Each row of a before or after table is a point. The points were changed in one or more steps. Then noise was added and the rows were shuffled. The steps act on how far a point lies along the listed directions, d1 being the first. Name the steps. A step turns or swaps two directions, mirrors them in a line or flattens them onto one, adds a multiple of one to another, or multiplies one. Angles are multiples of 10 degrees, from the lower direction toward the higher: turns from -170 to 170, lines from 10 to 170 but not 90. Use the fewest steps. Two steps may share a direction if one is a turn and the other turns, adds or multiplies; they go together, in the order done. Otherwise the lowest direction goes first.
In the rows, 128 means zero.

Directions:
(1): [ 82 123 187]
(2): [ 70 144  84]
(3): [118  55 114]
Before (14 x 3):
[[ 69 123 150]
 [164 102  72]
 [114  53 121]
 [181 106  76]
 [185 177  80]
 [176 103 128]
 [150 159 151]
 [127 117 190]
 [ 69  81  94]
 [141 107  33]
 [160 166 100]
 [152  85 153]
 [181  40 135]
 [148 172 169]]
After (14 x 3):
[[164 143 151]
 [ 46 124  94]
 [179 156 102]
 [119  30 127]
 [115  98 186]
 [163 144 168]
 [ 70 139 151]
 [210 162  83]
 [159 103  75]
 [157  87 122]
 [ 76  72 116]
 [138 133  32]
 [121  74 149]
 [150 105  68]]
Steps: turn d2 and d3 by -30 degrees; add 0.3 times d3 to d1

Directions:
(1): [130 174  76  76]
(2): [209 109 137 105]
(3): [149 199 163 157]
(4): [105 130 187  70]
Before:
[[166 145 144 108]
 [ 72  85 173 146]
 [ 79  98 195 156]
 [175  92 109 110]
 [ 37 103 198 128]
 [122 149  99 125]
 [177 108 108  50]
 [ 79 207 129  97]]
After:
[[ 91 217 109 125]
 [171  92 124  93]
 [ 78 109 188 152]
 [ 51 144 213 149]
 [119 140  95 119]
 [174 149 133 120]
 [178 128 130  46]
 [ 87 119 199 170]]
Steps: turn d3 and d4 by -40 degrees

Directions:
(1): [ 75 186  72 102 130 164]
(2): [144 146 173 149 173 206]
(3): [153 190 180  71 108 105]
Before:
[[116  92 151 180 158 190]
 [ 65 152  53 110 100 120]
 [121 124 158 108 100  97]
 [105  84 141 164 116 114]
 [132 214 143  73  75  86]
 [106 102  91 126 119 154]
 [127  88 109 143  99 112]
 [111 137 124 133 156 146]
 [109 124 108 148 158 167]
 [178 193 205  65  56  73]
 [102  98  62 159 131 129]]
After (11 x 6):
[[ 82  96  33 183 113 135]
 [149 160 212 117 133 159]
 [ 79 129 103 121 106 125]
 [161 114 175 137 144 125]
 [154  96 154 112 104 120]
 [173 117 167 121 106  76]
 [134 118 150 138 158 129]
 [131 138 138 101  88 104]
 [ 44 139   9 152 100 178]
 [104 156 170 109 100 103]
 [140  53 130 161 104  71]]
Steps: turn d1 and d3 by -140 degrees

Directions:
(1): [158 182  91 169  99 167 141 212 146]
(2): [112 182 146 205 121 163 119  51 140]
(3): [153 131 186  90  83 179 206 114 105]
(4): [172  67  83 164  55  99 144  96 144]
(5): [169  79 197 184 141 142  85 162  89]
Before:
[[107 158 149 125 164 135 122 116  92]
 [148 150 131 102 135 134 134 194 126]
 [152 110 130  54 133 131 150 223  89]
 [ 86 129 166 105 161 129 143  89 119]
 [142 157 125 162 128 145  89 147 148]
 [152 134 114 141 121 134 171 149 133]
 [ 94 197 107 136 131 161 129 131 149]
 [174 131 124 164  55 130 174 131 123]
 [136 106   7 198  87  68  77 104 169]]
After (9 x 9):
[[145 168 107 175 120 133 107 139 150]
 [ 80 149  99 134 147 119 102  71 149]
 [138 141 121 162 125 135 164 109 134]
 [116 115 104 134 157  88  95 128 106]
 [168 161  68 198  93 144 122 193 134]
 [124 150 161 140 148 142  91  97 133]
 [ 90 205 207  56 147 201 184 105  93]
 [110  80  97 107 144  80 118 142 136]
 [157 134 162 156  71 133 174  79 111]]
Steps: turn d1 and d2 by 80 degrees; swap d3 and d4

Directions:
(1): [ 98  75 145  65 144  55  88 129 134  56 139]
(2): [117 166 152 191  68 129 102 107 143  46  75]
Before, 10 rows:
[[137 139 149 136 132 137 114 124 140 108 117]
 [133  99 114  97 160 110 140 151 128 156 161]
 [122 109 130 107 145 108 113 126 118 152 152]
 [128 118 111 112 128 136 130 138 140 134 143]
 [102 103 138 126 120  92  89 127 127  65 119]
 [139 154 145 161  98 145 141 112 145 105 104]
 [114 125 114 135 130 129 147 129 118 153 138]
 [129 120 136 139 137 133 140 134 119 114 122]
 [100 147 157 168  76 101  85 108 152  31  72]
 [125 101 136 103 130 114 128 144 113 149 136]]
After (10 x 11):
[[152 151 129 148 121 164 163 120 136 159 124]
 [117 103 145 111 118 104 114 139 118 116 124]
 [149 133  98 121 164 173 171 144 120 247 155]
 [147 137 139 127 148 151 128 131 133 145 130]
 [117 104 136 114 129  83 109 138 139  78 131]
 [128  97 106 101 167 131 135 149 112 180 164]
 [130 119 134 137 140 137 143 134 116 122 125]
 [122 119 118 117 116 127 120 134 143 105 134]
 [102 128 125 143 111 114 131 121 124 111 122]
 [113 111 140 116 129  97 101 120 123 117 137]]
Steps: mirror d1 and d2 in the line at 150 degrees

Directions:
(1): [182 111  87  80  77 115  40  66 118 143 149 130]
(2): [174 117  98 156 200  73 105 164 177 193 134  86]
(3): [103 106  49  97 138 104 188  83 136  80 121  54]
Before (10 x 12):
[[162 104  43  78 146  93 102  93 161 139 150  85]
 [150 152 119 138 139 101 111 126 162 145 111 134]
 [131 159 191 107  28 181  48 108  85  94 151 216]
 [ 72 103 101 104  92 174 249  94 100  31 105  86]
 [127 118 112 153 190 120 188 128 132 131  88  94]
 [112 144 194 174 178 136 148 183 117 160 122 173]
 [132 108  72 122 122 109 178  99 119  78 115  46]
 [208 117 124 106 145 107  49 122 143 185 113 128]
 [118 125 117 156 202 101 186 128 167 126 106  98]
 [112 119  56 112 174 122 206 128 162 104 136  62]]
After (10 x 12):
[[181 155 163 186 197  86  64 214 179 211 150 137]
 [115 164 144 134 114 131 147 121 138 103  99 154]
 [ 64 132 113 117 154 150 228 144 143  83 117 103]
 [102 147 203 144 151 167 179 170 117 115  74 153]
 [133 103  74 117 121 108 184  99 118  84 111  50]
 [113 116  53  68 105 151 180  73 130  71 141  85]
 [151 127 162 110  87 150  57  99  90 147 144 193]
 [115 123 105  91  88 144 135  42 108  77 117 138]
 [201  70  15  90 137  84 123  77 160 135 139  38]
 [133 109 102  95  97 149 141  55  89  99  99 123]]
Steps: turn d1 and d2 by 160 degrees

Directions:
(1): [119  69 168 118  68  95 209  74 187 160  99 121 139 164]
(2): [185 135  89  86 141 197 154 156 144 230 146  84 121 142]
(3): [174 161  55 150 133 105  93 100 174 103  90 141 118 228]
(4): [218  90 114 200 145 121 202 134  88  99 174 157 126 123]
Before, 12 rows:
[[182 109 159 121 131 133 156 118 123 130 130 135 138 135]
 [124 176  94 137 152 132  25 136 130 138 125 135 118 139]
 [165 106 154 150  92 119 195  99 132 126 133 130 149  95]
 [132 167 100  88 154 185  75 163 132 190 133  96 100 110]
 [112  88 156 146  91  89 177 100 119 125 112 135 120 131]
 [163 108 127  79 139 178 153 159 146 169 143 117 133 133]
 [160  73 144 131 101 128 154  94 159 146  91 102 150 169]
 [ 94 189  83 105 149  97   9 110 164  89  72 116 119 207]
 [ 57 178 122 120 105  98  37  78 159  52  66 145 149 197]
 [138 226  27 109 158 146   7 118 159 103  86 110 123 174]
 [208  82 164 161 154 147 200 143 110 138 174 143 132 105]
 [113 124 145 114 129 115 166 125 111 132 134 139 145  86]]
After:
[[182 132 144 122 153 144 126 136 106 119 138 136 134 125]
 [142 115 140 126 161 175  88 163  75 127 136 102 142  81]
 [129 144 113 161 150 117 103 149  63  90 140 143 109 104]
 [118 133 118  72 100 154 120 110 198 217  93  89 107 163]
 [148 161  90 134 152 111 123 124 121 109 119 149 137 138]
 [ 26  83 226  69  87 101 138 102 147 154 104  94 144  90]
 [ 17 113 219 106  84 115 119  96 113  88 113 133 165  86]
 [185 164 101 166 144 140 119 139  95  94 145 140 136  91]
 [ 52  84 201  59  55 127 185  75 187 194  96  79 155  81]
 [160 132 106  74 147 179 120 159 154 163 131 115 128 148]
 [230 123 113 170 175 146 149 145 120 116 157 150 124 149]
 [ 91  92 172 115  81 106 134  89 175 187 110 119 135 132]]
Steps: turn d1 and d3 by -160 degrees; add -0.3 times d2 to d4

Directions:
(1): [133  85 175 218 174 126 153  87 112 221  70 123 114 105 124 174 100  95]
(2): [163 184  44  99 231 106 105  95  83 161 110 127 103 132  73 112 162 141]
(3): [ 88 120 102 118 187 205 153 158 126  90  65 195  75 115 200 104  90 140]
(4): [109 179 168 129 120 100 107 226  67 154  73  89 159  89 119 112  90 200]
(5): [146 111 110 106 135  68 114 184 212 186 152 222 116 129  92 138  65 142]
(6): [115 175 144 109  82 138  86 145 109 183 102 207 139  88 158 128 220  57]
Before:
[[104 129 160 118 136 161 165 156 113  36 130  89 129 129 184 116  98 173]
 [127 129 143 146 124 136 135 162 130 152  78 149 124  87 148 146 105 129]
 [112  75 152 175 106 179 160 123 132  85 119  77 156 145 162 126  81 141]
 [101 105 133 127  90 174 159 112 152  60 137 121 132 143 159 123  73 161]
 [104 134 139 119 164 150 117 120  68 145  70  94 116  97 156 136 124 108]
 [134 114 159 174 161 131 129 102  97 188  70 137 125 122 147 166 138 112]
 [125 133 152 141 139 168 137 113  90 144  80 143 108 112 153 122 161  91]
 [104 132 149 140 130 118 121 145 128 162  99 165 132 115 131 131  99 153]
 [ 96 183 148 133 135 117 108 167  62 188  45 119 147 100 147 108 130 156]
 [134  92 115 113 125 151 158 140 143  24 148  53 116 158 143 116  68 195]
 [147 154 121 116 167 122 112 172 118 194  90 169 113 130 112 141 107 138]
 [102  63 177 171  82 156 163 116 174  77 129 134 126 138 178 134  81 139]
 [117 120 136  98  87 152 136 129 116  25 170  80 150 135 155  97 133 161]
 [100 103 153 142  87 117 162 119 143  71 164  72 180 148 144 131  94 154]]
After (14 x 18):
[[ 99 149 161 139 125 114 113 167 109 170  84 158 141 102 133 126  98 164]
 [125 128 152 145 144 172 144 103  87 132  83 126 107 118 153 121 157  96]
 [138  87 110 108 127 134 155 159 166  40 153  77 113 158 133 118  47 203]
 [ 83 217 176 136 131 104  96 227  14 196   6  78 169  75 143  96 104 207]
 [132 116 160 175 162 133 131 103  92 184  68 127 126 123 148 164 134 117]
 [106  97 127 123  93 168 160 110 169  64 146 136 127 148 154 126  67 157]
 [103 132 164 117 140 146 163 182 114  45 123  87 133 125 174 114  71 195]
 [140 173 135 117 158 119 104 197  94 203  71 159 123 116 115 135 112 149]
 [102 139 146 122 168 144 119 139  55 143  61  76 123  92 152 132 106 133]
 [121 113 132  97  93 143 139 133 129  26 175  82 147 139 147  98 114 172]
 [106  53 168 170  85 156 165 104 193  78 140 150 119 146 176 139  82 128]
 [121 144 154 147 121 132 130 183 109 157  62 137 133  77 150 142 102 143]
 [102 100 151 139  90 106 160 129 155  79 168  84 178 149 138 133  79 161]
 [116  68 148 172 111 170 161 131 147  89 125  85 153 149 153 127  64 148]]
Steps: multiply d4 by 2; turn d5 and d6 by 20 degrees

Directions:
(1): [157 176 176 184 176  77 102  80 116 137  92 125 148 101  94 188 210 123
 134 186]
(2): [143  62 157 179  91 162  78 106  83 179  98 171  60 193 114 162 112  97
  89 124]
(3): [114 164  88 127 156 132  84 143 135 150 249 128  77  92 160 201 130 104
  84 130]
Before, 9 rows:
[[106  93 122  93 105 162 128 154 142 119 137 119 141 144 142  74  70 149
  129 102]
 [136 163 129 167 137 134  69 130 127 161 200 142  57  95 132 226 130  99
   80 140]
 [129 128 141 166 134 116  65  96 118 166 179 147  82 137 124 194 178  95
   77 166]
 [155 197 170 183 193  71 100  85  95 132 152 137 122  81  97 214 219 113
  110 178]
 [132 147  99 117 152 106 117 126 145 142 183 134 130 112 129 141 163 149
  130 139]
 [107 130  91  83 123 131 167 159 152  95 149 118 157 132 130  73  97 151
  153 114]
 [138  97 123 170 122 151  75 119 115 159 156 156  74 144 127 169 129 101
  115 148]
 [136 200 144 166 175 107  66  90  95 169 207 145  72  87 112 247 177 103
  104 171]
 [151  52 107 146  86 160 130 139 115 134 148 144  67 149 129 116  82 106
  115  76]]
After, 9 rows:
[[108 139  93  84 130 125 168 158 155  93 149 114 163 125 129  74 104 152
  156 120]
 [134 148 103 120 153 106 115 124 144 143 181 134 130 112 127 144 165 149
  130 141]
 [106 100 119  90 109 158 132 155 146 115 139 114 147 137 144  72  73 151
  134 104]
 [157 183 176 192 186  79  91  82  86 141 147 146 109  94  95 220 216 107
  103 177]
 [136 157 128 167 134 139  68 133 127 163 201 143  53 101 132 223 124  97
   78 137]
 [128 120 139 166 128 123  64  99 116 169 181 152  75 143 126 191 168  92
   73 160]
 [148  55 100 137  85 162 135 144 121 129 153 140  72 146 133 108  76 110
  120  72]
 [136  92 119 166 118 157  77 124 115 159 158 157  73 147 130 163 121 100
  115 142]
 [137 189 145 169 168 112  58  90  90 175 205 151  61  97 111 250 171 100
  100 167]]
Steps: turn d1 and d2 by 10 degrees
